Each wall is flat, endless, passes through zero and stands at right angles to its row. A trip goes straight from one point to another. List the walls that it crosses, first one first.
(in the rows, 128 means zero)

Walls:
(1): [122  53]
(2): [146 122]
(3): [ 98 103]
(4): [ 66 109]
Trips:
[ 95 122] to [156 111] -> 2, 4, 3
[170 171] to [160  98] -> 1

Walls:
(1): [132 156 183 141 115 119 163 147 153 192 125]
(2): [ 81 170 183 116  72  62 107 110 151  71 139]
(3): [172 132  64 189 185 168 121 153  72  98 106]
Trips:
[165 182 170 174 186 106 153 134  94 191 123] to [164 198 145 135 196  87 134 232 134 184 155] -> none
[ 85 131 139 104 157 156 185 140 113  64 126] to [143 137 111 113 130 161 149  72 128 115  63] -> 2
[158 173 139  78  77 110  78 114 140  55 204] to [156 134 143 185  64 163 141 130 148 166 138] -> 1, 2
[172 167  92 100  82 110 150 176  47 119  96] to [197 142 136 175 154 205  71  99 169 124 192] -> none
[ 75 106 186 121  83 134 105 144  91 116 118] to [148 152 108 123 154 137 151  95 177 148 149] -> 2
[190 112 145 139 168 154  93 159  77 133 134] to [ 51 125 105 115 104 113 160 185 130 144  90] -> 1, 3, 2
[152 150 129 131  73 107 136 110 108 109 163] to [111 141 113 157 193 120 174 110 120  99  99] -> 3, 2
[177 170 152 140 147 127 153  79 180 120 126] to [ 99 169  95 128  87 142 117 122 172 133 148] -> none
[152  97 125 219 117 108 126 113 172 115 124] to [119 181 136 117 145 161 155 117 169 155 101] -> 2, 3

Walls:
(1): [100 159 136 110 163 147 101 206 130 150 157 119 109 148 137 144  60 102
 148 160 141 139  92 113 142 105 183 164 140 130  69  86]
(2): [173 106 120 103 135 154 124 110 153 143 132 153 136 144 103  92  88 135
 123 140  87 160 150 147 122 163 105 110 112 130  99 100]
(3): [ 73 122 105 101 150 144 143 180 144 123 147 156 127 148  99 156 120 127
 143 121  91 158  64 178 156 139 176 119 118 131 126 149]
(4): [163 116 106  91 121 114 201 157 117 150  92 131  84 145 149 152 160  97
 100 139 109 147 118 113 140 181 111 127 101  93 123 165]
Trips:
[126  88 118  86  84 135 143 149 112 111 124 122 118 125 110 124 114 108
 151 134 109  90 114 108 173 123 135 140 136 106  91 172] to [162 153 142 156 128 125 108 183 125  98  75 148 157 132 156 108 143 135
 137 132 181 119 145 115 111 118 138 155  86  98 147 146] -> 3, 1
[125 165 107 121 127 110  96 147 151 147 148 161 115 121 164 144 164 151
 100 110 173 140 120 143 130 156 139 130  88 140 113 133] to [175 127 121 103 109 139 134  81 126 138 189 118 123 172  91  72 140  78
  86 145 108 148 128  67 158 179 109 132 113  82 132 110] -> 2, 1, 3
[148 147  82 153 102 133 179  97 132 149 147  96  95 135 124 118 116  96
 161  77 164 108 144  59 131 102 107 131 152 122 133 117] to [126 129 181 130 173 136 143  92  87 156 100 102 137 172  95 195  99 163
 119 175 122 178  84 203 134 155  75  98 124 125 102  94] -> 2, 1, 3
[138  82  99 130 138  95 116 127 141 144 140 138  97 162 122 146 131 167
  83 167 101 126 119 113 178  88 135 125 137  98 123 143] to [128 129 136 166 110 166  75 127 151 139 144  94 153 101 160 150 108 126
 146  90 132 154 106 115 128 143 111  81 118 162 109 137] -> 4, 3

Walls:
(1): [156 115 155  96 170  90  93 171 148 117 127 105  96 162 148 115 129 101
 141 178 134 114 165 123 140 140 130 138  83 176 114 141 108 116 111 164
 128 128 126 156 159 139 152 137  73 107 116 138]
(2): [ 70  96 116 139 142 122 157 101 143 108 125 148 126 118 163 118 138 149
 134 123 136 125 172 150 128 195 137  82 120  74  71 123  87 155 156  84
 157 163 124 133  75 115  98 140 134  91 141 126]
(3): [124 141 121  84   7 101  94 112 185  85  54  66 128 156 143 113 136 135
 178 148 120 120 114  92 107 147 131 119 115  98 156 115 163  70 108 149
 129 137 159 113 147 133 111 116 100 149  77 101]
(4): [178 125 108 117 138  98 130 124  82 160 101  83 129 102 169  99  96  88
 150 135 173  70 137  84 120 111 128 101 105 165 122 190 141 103 129 142
  94 186 138 122 117 141 150 129 110 137 109 104]
Trips:
[159 129  38 159 118 106 165 171 120 122 141 157 106 121 135 120 139  95
 150 118 165 117 121 104 133 131 125 166 132 122  96 148 137 117  80 175
  87 124 125 133 137 183 145 160 151 136 171 152] to [119 111 119 106  96 113 146 119  82  92 145  86  74  18 166 167 130  86
 115 141  55 136 127 209 123 108 158 141  84 124 125 149 150 169 105 153
 124 130 115 102 144  80 138 119 147 179 134 120] -> 1
[ 93 162 157 115 117 131 164 156 166  82 183 105 132  86  72 141 117 117
 159 143 101 162 155 140 114 109 123 122  95 159 177 112  96 111 129 140
 119 107 135 140 144 133 146 142  68  90 126 174] to [131 181 119 115 107 164  85 119 132 116 166 119 111 112  93 140 118 145
  96 109 107 103 105  99 139  98 120 138 119 100 178 125 185 121  90 157
 145 173 100 121  91 147 170 138 153 123 166 192] -> 1
[ 96 209 181  99 123 112 125  84  54  70 173 138 145 116  91 128 105 175
 120 185  77 117 143  95 110 139 142 106  51 166 130 132 114 132 144 149
 191  90 122 151 135  99 124 142 162 167  88 138] to [107  98 137 128  92 129 147  72  99  92 100  88 174 152 149 110 140 132
  97 131 165 151 141 171 128 116 146 157 156  96 143 139 166 140 131 128
 145  99  83 141 181  78  82 139 135  67 158 134] -> 1, 2
[ 96  97 117  57 140 127 143 108 154 116 149  88 130 144 111 179 133  64
 198 120 135  77 144  98  79 175 125 121 159 134 137 127 112 145 107 131
 141 110  94 111 139 149 143 145 148 134 115 114] to [108 148 175 117 115 123  95 124 100 111 162 137 176 118 126 110 155 129
 168 150 101 179 101 144  98  89  99 133  88 175 169  92 134 109 114 141
 137  81 171  88 159 135 114 166 188  99 128 162] -> 2, 4, 1

Walls:
(1): [137 139 176 131 187 187 179 139  89  83 171 146 144 117 177 134 181  97
 100 120 145 123 123 162 131 166 120 219 147 127 104 159 124 158 128 147
 126 173 154 133 178 109 147 140 100 159 101 127]
(2): [126  85 127 138 111 127 168 121 113 125 121 160  94 214 111 130 119 108
 114 147 139 101 149 161  87 179 167 141 117 120 159 169 114 123 134  60
  95 198 191 147 177 106  98 162 171 135 126 178]
(3): [ 91 175 157 108 161 129 157 110 135  98 167 137 115 110  81 183 116 187
 107  84 120 134 133  99 162 103 128 163 123 190 163  34 180 129  78 163
 113 135 125 152 106 149 119  73  78 113 128 153]
Trips:
[176 119  88  89 136 130 180  88  99 195 130 206 110  71 112 128 202 130
 145 107 121 106  97 120  75 149 139  56  95 166 154 116  91 149 174 176
 120 101 107 129 118  90 194 154 117 137  83 119] to [105 171 157  75  80 119 101 138 134 110 148 199 130 145 145 127 144 118
 149 166 168 157 115 171 117  84  82 138 130 196  85 102  96 204 105 122
 122  76  97 157 168 119 103  99 105 121 184 146] -> 1, 3
[132 163 194 200 101 110  85 143 161 122 166 140 117  52 120 129 114 139
 110 150 113  85  84 161 138 140  94 120 117  80 161 115 138 128 184 136
 143  85 249 155 100  73 163 134  93 145 120 118] to [ 58 120 141 155 132  87 130 119 133 127 142 134 165 165 169 124  80 148
  86 126 126 116 131 132 183 114 193 102 134 149 195 139 146  88 124  62
 174  72 147  84 118 103 169 111 166  46 132  88] -> 1, 3, 2
[149  94 116 163  88 145 150 106 126 138 149 145 184 145 109 150  96  81
 165 103 143 153 171 103 123 105 152  96 120 104 123  50 142 154 151 117
 122 183 144 104 108 147 184 163 132 140 147 126] to [173 103 168  90  82 190 134  61  73 152 167  88 110 109  89 154 107  85
 128 109 127 104  75 142  34 126 123 204 132 128 137 143  56 122  72 150
 123 119 149 131 169  96  72 132 134 196  80 190] -> 1
[100 144  97 123 132 142 139  57 156 148 107 118  86 170 151 178 120  94
 212 131 212 132 187  63 154  99 159 133  88 177 129 160 157 182 105 136
 137 168 135 191  91 163 180  93 121 121 105 122] to [ 87 129 106 178  94 113  81 110 151 130 121 115 104 171 143  83 105 144
 103 115 145 119  80  99 171  85 134 207 138 105 160 144 154  81 113 175
 234 129 127 160  93 135 169 116 168  84 170 129] -> 2
[112 127 109 189 169 207 160 152 113 130 165 137  79 124  93 121 131 107
  85 162  89 142 183 134 141 153 157 112  94 177 123 154 144 170 171 129
 146 123 158 122 157 131 121 140 192 123 101 207] to [141  46 104 106  76 133 176 124 121  94 126 177 135 120 104 146 177  93
 109  93 137 128 128 122  98 165 155 131  93 101  68  55 100  96 102 153
  89 163 126 130 126  86  75 160  94  97 100 106] -> 3
[142 139 181  71 119 131 117 124 119  85  82  81  60 123  87 144 210 120
 172 131 167 116 160  91  95 140 124 147 122 120  87  63 148 117 195 189
  72 120 104 111 154 158 102 133 118 116 112 120] to [110  88  99 117 144 127  75 168 130 128 143  99 113  87 120  88 114 127
 133 122 135 139  92  94 160 148 107 120 120 113  61 109 130 104 148 136
  98 144 161 124 114  84 161 121 155  60 110 170] -> 1, 3
[105 161  98  79 175 135 178 162  73 119 167 125 120 104  74 128 101 114
 141 149 126  34 114  88 116 150 103 119 112 171 133 140 128  71 129 150
 156  96 131 116  82 121 195  89 152  72 144 116] to [144 108 184 168  79 163  94 124 135 120 105 135  84 146 152 103 127 161
 156  70 199 141  82  75 111 143 141 191  70 114 129 174 121 108 150  57
 163 110 121 194 102 168  85 134 146 145 176 121] -> 2, 3

Walls:
(1): [132 106  77 118 116 200 106 101 180 145 115 117 161 158 156 164 107 136
  99 113 144 106 160  81 145  85 200 173 148 124 169  88 150  96 135 102
 144 167 133 103 139  91 111 174 154 133 122 124]
(2): [156 173 124 127 133 116 139 119  77 130 119  94 109 103 132  93  66 139
 134  82  91 158 123 129  83 117 157 137 131  92 143  75 115 154 151 130
  96 167 214 131 150  96 182 197  39 126 119 139]
(3): [128  80 127 102 197 146 125 149 189 147 130 132 153 164 108 100 112 145
 188 168 194 121 120 133  99 135 137 104  64 136  76 190 165 151 100  72
 119 120  78 147  55 173 129 105 121 133 120 137]
(4): [119 138 127  88  87 142  98 142 139 123  85 150 170 190 139  82  77 170
 110 153 140 137 134 141 140  87  96 132 173 144 114 158 119 159 164 127
 154 189 185 131 148 105 109 122 125 128 137 167]
Trips:
[130  94 173 106  94 127 124 186 129 166 152 162  80 114  98 139 103  76
 114 185 141 109  96 141  94 147 100 153 118 104 187 159 115 126 117 173
  77 159 127 110 178 117 196 103 107 110  95 130] to [136  91 166 166  88 107 135 161 127 171  82  94 126 129 135 176 129  85
 126 160  93 119 137 148 131 109  75 157 177 126 179 131 137  94  62 127
 101 109 160 143 185 134 138  78  87 175  85 131] -> 2
[112  78 132 178 155 191  64 100 209 175 166 119 159 100 151  48 136 132
  74 111 141 146 206 185 141 138 135 164 179 129 136 175  41  83  90 105
 128 132 143 129 159 139  60 220  85 117 146 135] to [ 61 115 118  98 148 140  76  56 130 149 164 176 139 119  85  70 141 128
 148 129 155 136 165 171 170 144 141  98 147  73 158 112  90 122 130 100
 126 176 171 163 143  86 156 108 155 142 133 107] -> 2
[157 124 157 160 116 127 126 117  98 137 120 138 164 165 137  91 155 122
 140 108  97 136 155 153  79 148 160 119 112 118 135 157 176 137 110 170
 111 171 134 127  98 102 146  84 116  79  95  88] to [180 171 155 138 101 114 222 129  62 169 148 206  83 119 111  90 168  99
 106 158 169 127 116 170 168 114 139 104 177 124 134 211 131  71 147  74
  86  80  96 121 134 109 103 119  86 119 159 112] -> 2, 3
[133 139 140 123 133 189 133 115 107 142 101 108 118  93 144 152 127  86
  47 121 122 124 134  56 162 116 126 135 136 133 123  82  87 149 133 125
 146 119 102 155 161 102 119 137 139 121  71 104] to [100 173  84 173 151 178 138 121 100  60 162 122 161 134 173 101 167 134
 108  64 120 130 143 142  99 154  68  97 137 145  81 125 149 111 186 126
  71 102 149 164 117  63 145 120 157 104 175 142] -> 1, 4
[ 99  62 141 117  77 170 143  98 105 117 193 159 121  86 114 161 149 122
 153 139 124 127 184 166 142 147 131 197 163 106 114 119 133 147 122 163
 106 157 131 143 127 119 107 142 113 123 171 114] to [129 114  96 169  84 125 119  90 122 102 105 100 126 145 151 132 134 106
 155 129  68 126  91 117 155 131 118  87 163 152 118 109 110 129  87 167
  98 114 168 133 121 127 155 139 153 148  78 111] -> 2, 1
[ 97 121 128  74 184 134 121 151  99 101 169 137 119 165 120 118 125 134
  74 134 123 143 175 146 144 158 162 128 137 140  97 139  88 208 137 120
 166  60 102 121 159 113 142 116 184 115 153 156] to [181 123 153  83 117 180  82  63 170 118 183 126 155  89  96 128  93 119
 126 129 128 192 101  70  82 168 119 179 132 139  61 129 123 133 147 123
 159  52  99 116 122 151 122 157 147 118 106  75] -> 4, 1
[ 69 110 114  98 209  76 104  56 149 209 231 112 111 118  59  75 148 112
 111 206 137 160 116 115 115 144 107 158 136  96 138 126 154  66 184 118
 159 128  95 199 153  92 134 127 161 119 117 143] to [180 116 140 121 139 122 158 133 137 113 148 165  46 129 117 145 130 178
 113 183 145 178 153  95 156 138 161 130 114 113 125 113 137  80 104  90
  86 104 138 169 177 139 119 106 195 167 200 123] -> 1
[119  99 107  56 204 150 158 143 143  90  76 104 188 132 142  81  82 122
 171 143  92  92  81 103  85 118  83 137 162 172 136 120 137 109 119 154
 128 116 146 186 157 176  72 119 109 178  98 133] to [166 249 116 105 104 147 154 102 108 148 133  31 131 157  98 127 108 114
  92 139 180 149  99  74 150 172 127 124 126 104 118 105  72 134 144 111
 111 120 152 140 121 125 115 154  79 115  80 124] -> 1, 3
[169  70 176 107 152  90 114 131 146 114 152 117 138 139 121 175 201 126
 126 109 171 170 161 123 153  92  94 128 177 181 120 119 151  71 143 105
  96 116 132 152  96  96 156 111 180 172 206 108] to [122 139 120 131 136 138 148 114 147 158 135 174 116 105 116  97  89 122
 156 129  72 159 109 121 162 188 136  74  77 106 103 135 152 113  88 112
  90  94 151 112  88  96  79  91  77 159 124 149] -> 1, 2

Walls:
(1): [133  65 165 145 151 158 150  84 125 143 114 111  96 136  88 133 161 138
 136 134 111  41 126 118 189 162 129 166 166 123 109 159 131 172 145  94
 170 135 193 101 219 121  56 117 138 140 138 139]
(2): [211 178 199 149 116 156  95 101 110  84 143 143 101 159 183 114 136 123
  77 159 154 187 126  34 149 119 124 110  95  99  71 185  86  82 129 130
 122 100 169 175  69 130  80 146  91 186 153 128]
(3): [164 151 148 101  69 134 136 154 177 151  99 183 172 119 153 187 149 174
 140 160  71 200 135  95 133 162 129 106 158  68  72  94 133 118  98  94
 102 198 117 128  75 157 112  71  76 132 189  65]
(4): [137  96  83 113 172 170 135 102 104 122 120 151 117 127 104  81 132 189
 147  88 147 150 129 118 193  82 162  70 118 135 137  97 102  92  92  98
 155 125  63 176 159 177 113 115 111  95 113  90]
(5): [ 92 120 124  57 114 132 145 116 159 164 143 133 124 143 128 211 132 138
 130 116 159 130 238 164  89 156 118 158  95 147 133 147 130 132 116 140
 124  74 159 116  80 157 138 129 157 170 136 137]
(6): [172  81 132 115  92 111  97 158 104 140 147 141 115 100 136 130  81 127
 106 139 192 136 115 146  85 175 155 133 163 140  90 111 139 110  95 131
 134 167 164 102  91 198  79  35  51 145 146 158]
(7): [156 111 112 152 169 100 162 107 153 138 119 143 158 164 148 164 105 158
 108  84 190 152 172 110 153 170 104  57 119 190 121  97 112 118 118 131
 126  78 147 126 127 119 204 148 141 108 101 169]
Trips:
[183 122 126 118 142 136 151 141 142 100 152  98 134 148 108 113  80 120
 168 145 202 158 144 135 116 141  88 130 133  81 190  82 116 162 110  97
 119 201 157 100 103 149 144 159  88 101 126 111] to [109  95 150 139 120  70  61 159  96 127 131 103  69 124 136 131 172  83
 128 115 162 127  96 154 148 107 107 112 105 115  99 108 150 109 135 117
 128  79  68 129  66  68 114 124  86 115 121  98] -> 2, 7, 3, 4
[147 166 102 131 182  88 178 136 112 123 117 159 199  76 137 148 139 128
 142 141 131 133 149  61  80 156 127 144 141 139  92 151  68 166 142 122
 111 112 127 198  81  76 149  93  65 163 152  89] to [167 134 151 161 110  84 176 145 153 135 137 131  71  93 140 148  98 169
 144 151 121 100  90 101 111  82 141 186 110 122  54 119 172 177 105 112
 105 142 132 146 155 121 164  93 183 162 121  80] -> 5, 7, 1, 2
[ 99 105 126 106  98 135 106 125 135 118 108 100 108 159 155 115  99 165
 140  89 104 138  76 174 213 146 125 154  93 123 164 130  81 202 201 159
 156 107 141 173 111 151 158 133 148 198 104 115] to [125 172 149 105 151  83  68 150 154 115  54 155  99 106 124 106 117 183
 189  95 108  63 110 101 189  92 155 149 139  96 157 117 101 101  89 153
 115 170 152  72 105 152 137  92  45  87 150 132] -> 5, 3, 6
[138 150 161 199 181 108  87 187 108 129  87 172 197 110 117 144 117 132
 138  68 130 123  92  85 182 154 183 249 154 123  94 164 191 132 147  61
  95 149 127 126 130 196 110 112 203 134 140  80] to [138  69 123 157 190 145  98 104 133  81  81 137 107 110  99  97 158 146
 130 103 117 115 140  88  94 132 157 140 100 159  91  92 141 134 200  95
 136 114 104 135 131  89 131  95 139 136  99 208] -> 4, 3, 6, 7

Walls:
(1): [165 170 139 114  90 155 157  75 171 148 199 106 144 100 174 143 174 109
 120 116  74 137 146  69 116 150 100 110  73  67 148 116  93 164  95 110
 147 241 120 101 147 184 117 113 113 103 160 139]
(2): [127 174 133  91 126  95 104 134 151 101 113 153 159  77 127  74 174 111
  94 126 120 128  79  79  82 193  84 164  50 160 123 124 114 123  89 133
  97 212 142 119 102 156 103 146 121 157  68 140]
(3): [ 81 175  90  89 101 130 188 139 148 173 136  97  99  52 149 151 165 139
 136 134 134 140 169 106 176 148 151 137 104 143 112 114 164 139 170 113
 100  91 104 137 106 130 119 103 146 132 130 147]
(4): [125 113 111  90 143  93 111 103 160  90 141 143 135 106  72 138  90 130
 136  93 111 142 130  48 131  86 112  94 121 173 134 141 140  84 128 112
 118 111 179  74  82 109  63 201  71 159 144 104]
Trips:
[120 143  96 164 165  78 103 136 120 186 170 121  49 109  87 223  77  66
 128 180 111 164 115 131 160 102 108 154 152 131  69 146 107 153  84 159
 154 112 121 111  88 130  53 137 179 175 112 132] to [155 122 133 116 133 205 134 118  55 132 103 138 139 154 130  92  91 133
 107 175 123 125 129 133 133 196 132 147 139  93 113 103  93 187 146  94
  92 115 145 148  97 148 156 146 100 114  71 121] -> 4, 3, 2
[158 148 127 143 138 134 107 104 165 118 116  88 148  75 127 111 149 163
 119 107 120 142 139 162 101 101 157  60  81  88 157 106  73 194 106 119
 123 164 101 134 164 100 152 125 148 128 162 131] to [145 160 175 142 153 147 138 149 110 164 177 160  92 117 104 160  78 154
 133  96 169 132  99 116 119 135 140 157  92  86 135 134 123 104 168  86
  60 100  10 115 134 148 173 143 142 179  98 109] -> 3, 2, 1
[148  91 140 163 148 205  87 178 143 182  98  89  79 105 175 208 146 102
 120 128 201 155 223 100 111 114  43 188 119 112  90  55 130  74 124 122
 158 117 150 102 137 190 122 141 133 198 139 108] to [106 101 111 149 105 111 104 175  73 109 170 152 123  62 168 100 167 103
 149  88 119  71  85 143 153 109 130 123 129 113 159 113  69 190 183 123
 172 112 117 153 191 122 147 117  87 120 119 169] -> none
[ 64  86 114  60 148 154 170 130  86  65 128 133  72 139 151  93 134 165
  86 106 135 165  98 107  88  83 104 131 149 167 184 100 195 164 148  84
 153 116 144 113 112  68 101 104 131  88  74 124] to [ 82 146 108 205  89 141  92 145 103  33 148 108 103  74 102 137 195  80
 181  83 116 132 189  98 147 145 142  31 164 138 141 113  85 136  32 138
 136 131 157 106 121 167  87 144 115  76 121 154] -> 2, 1, 3
[157 181 120 108 115 122 114 121 125 197 100 138 126 111 135 149 100 151
 133  96 147 129 111 126 161 153 142  78 112 117 109 186 167 157 121 124
 143 115 137 110 118 180 172  79  99 165 104 222] to [157 120 113 125 164 150 108 151 140  93  58 111 147 151  89 102 114 123
 138 182 181  35 115 115 167 124  79  92 143 175 123  70 139 131 111 138
  78  78  89 127 155 162 125 127  98 173 114  75] -> 1, 4, 3
[176 109 144 143 149 162 123 156 162 140  98 132 101 150 161 113 148  85
 127 137 105  87  85 160  86 153  89 152 122 123 118 148 124 128 131  46
 160  96 152 165 166  61 166 106  96  99  88  67] to [108 149 146 110 134 142  98  82 186  91 158 182 103 112 100 133 121 156
 134  89 129  68 117  87 151 148 105 170 144 103 151 127  96  98 103 135
 127  98 159 175 147 120 117 135 135 225  96 153] -> 2, 4
[111 142 161 145 123 155 108 111 172 127 172  70 147  93 115 122 123 105
 116 156 105  99 166 114 178 103 122 116  92 124  93 137 130  80  97  88
 141 118  69 166 155 143 186 108 119 170 169 163] to [122 152 152  87 115 150  98 145 115 126  92 148 123 135 132 118 142 118
 139 136 112 106 102 117 197 128 182 114 139 116 249 190 123  98 162 138
  86 124 131  84 164 176 146 111 122  92 195 125] -> none

Walls:
(1): [182 189  79  99 106 164 168 180 122 137 144  60  87 123 157 212 113 120
 106  90 145  85 121 113 131  78 127 144 127 153  98  57 155 162 108 161
 126 139 104 194 126 127 126  83 177 145  92  78]
(2): [118   8 152 112 112 171 182 146 127 148 116 125 151  60 116 211 215 127
  85  47 111 159 137  91  89 121 119 210 122 147 124 158  24  94 138 179
 102  91 121 143 134  96 136 128  79  92 131  34]
(3): [ 71  96  91 183 193 159 144  76 131  93  95 182  83 109 115 138 131  83
 125  90  82  86 157  85  70 150  81 142 156 124 139 187 181  97  69 157
 150 136  99 182 183 159 120  76 118  83  66 124]
(4): [164 128 126  79 146  86 159  92 172 182 149 153 115 194  67  96 118  82
 104 155 152 138 154 130  51  40  94  85 145 141  95  99 124 176 145  81
 141 138 126 133 188  56 136 185 125 141 176 103]
(5): [115 113 123 138 161  10 121  96 163 103 139  95 147  79 154 114 221 191
  99 100 105  42  73 110 126  93 142  80 149 145 136 141 151 109 106 137
  76 123  87 160 102 184 114 182 106 131 150 150]
(6): [145 123 160 122 103 100 151 112 121 150 128 207 141 123 168 108 146 127
 136  62  80  40 118 146 150 100 162  92 158  87 113 100 152 121 138 158
 133 124 147 116 139  77 132 123 109 136 110 121]
(7): [162 115  80 155 110 110 122 214  92 168  90 143 131 177 126 109  65 136
 134 119 169  72 131 108 157 132 169 123 126 150  64 103 100 117 147 134
 131 135  80  81 147 107 104 129 144 140 105 135]
(8): [179 123  62 118 121 133 117 149 116  35 152 175 133  99 156 183  76 152
 135 135  92 118 112 114  86 134 111 133 138 118 126 149  89 121 137 143
 157  58  96 162 143 149  80 152 178 138  83 137]
Trips:
[194  85  75 132 164 179 135 143  65 175  92 150  90 135 190 127  88 171
 135 160 156 119 121 107 133 110 100 160 125 105 154 109 153 116 123 160
 121  85  66  88 146  69 106 107 139 118  57 100] to [178  91  88 148  74 153  75 189 114 126 129 125 160 143 142 132 108 107
 145 121  82 111 133 100 139 125 141 140 160 121 192 100 138 119 136  86
 134 175 123 131 109 104 122 109 137 151 170 189] -> 2, 3
[176 103 147  91 100 163 120 137 105 170 109 160  97 137  97 151  81 147
 140 142 188 146 156 143 136 176 147  83 127 104 140 124 213 128 162 107
 142 121  97  99  75 220 140 126 164 120 149 134] to [133 158 148 155 146 145  79 151 163 129  87 121 175  56 132 153 162 155
 117 110 153 161 140 140 174 183 106 152 112 162 139 114 111 126 151 169
 146  73 145 177 144  59  99 130 139 142 104  73] -> 1, 8, 2, 7
[169 110 103 148 108  87 137  95 121 139 104 142 128 138 158 121  62 154
 150 127  73 112 144 185  57 114 103 150 162  74  93  79 151 206 178  88
 124 147 145 170 130 126 163  74 205 124 106 123] to [115  84  81 149 110 111  89 106  41 154 112 150 110 127 149  51  90  85
 193 114 161  55 211  92 119 174 150 188 137 166 121 128 187 146 103 113
 115 139 160  56 163 187 145 140 152 135 147 157] -> 1, 8, 4
[185 108  38  68 140 105 105 158 139 211 150  73 125 119  57 180 193 157
 118 136 104 152 108 139 101 166 129 101 151 103 170  97  84 118 169  93
 175 119 125 142 120 159 138 122 114 163  70 176] to [ 56 128  86 155 141 142 140 128 144 132 144  86 127 117 191 180 111 202
 137 106 113 106 148 196 129  72  89 143 188 122 111 150  93 150  79  99
 111 137  89  92 150 170  81 121 116 125 122 102] -> 4, 3, 7
[119  80  33  83 118 124 140  93 103 129 132 194  78 125 150 107 167 137
  91 152 109  97 173 150 102 111 109  86 183 167  55 133 165  61 127 131
  89 127 145 135  66 167 133 212 121 172 159 147] to [180 156  94 118 129  61 214 109 165 144 153 123 136 159 149 122 126  93
 124 184 101 161 208 155  52 120  86  94  97 152 133 170 113 163 123 168
 132 210 181 137 186 103 169 130 130  99 139 171] -> 7, 8, 6, 5
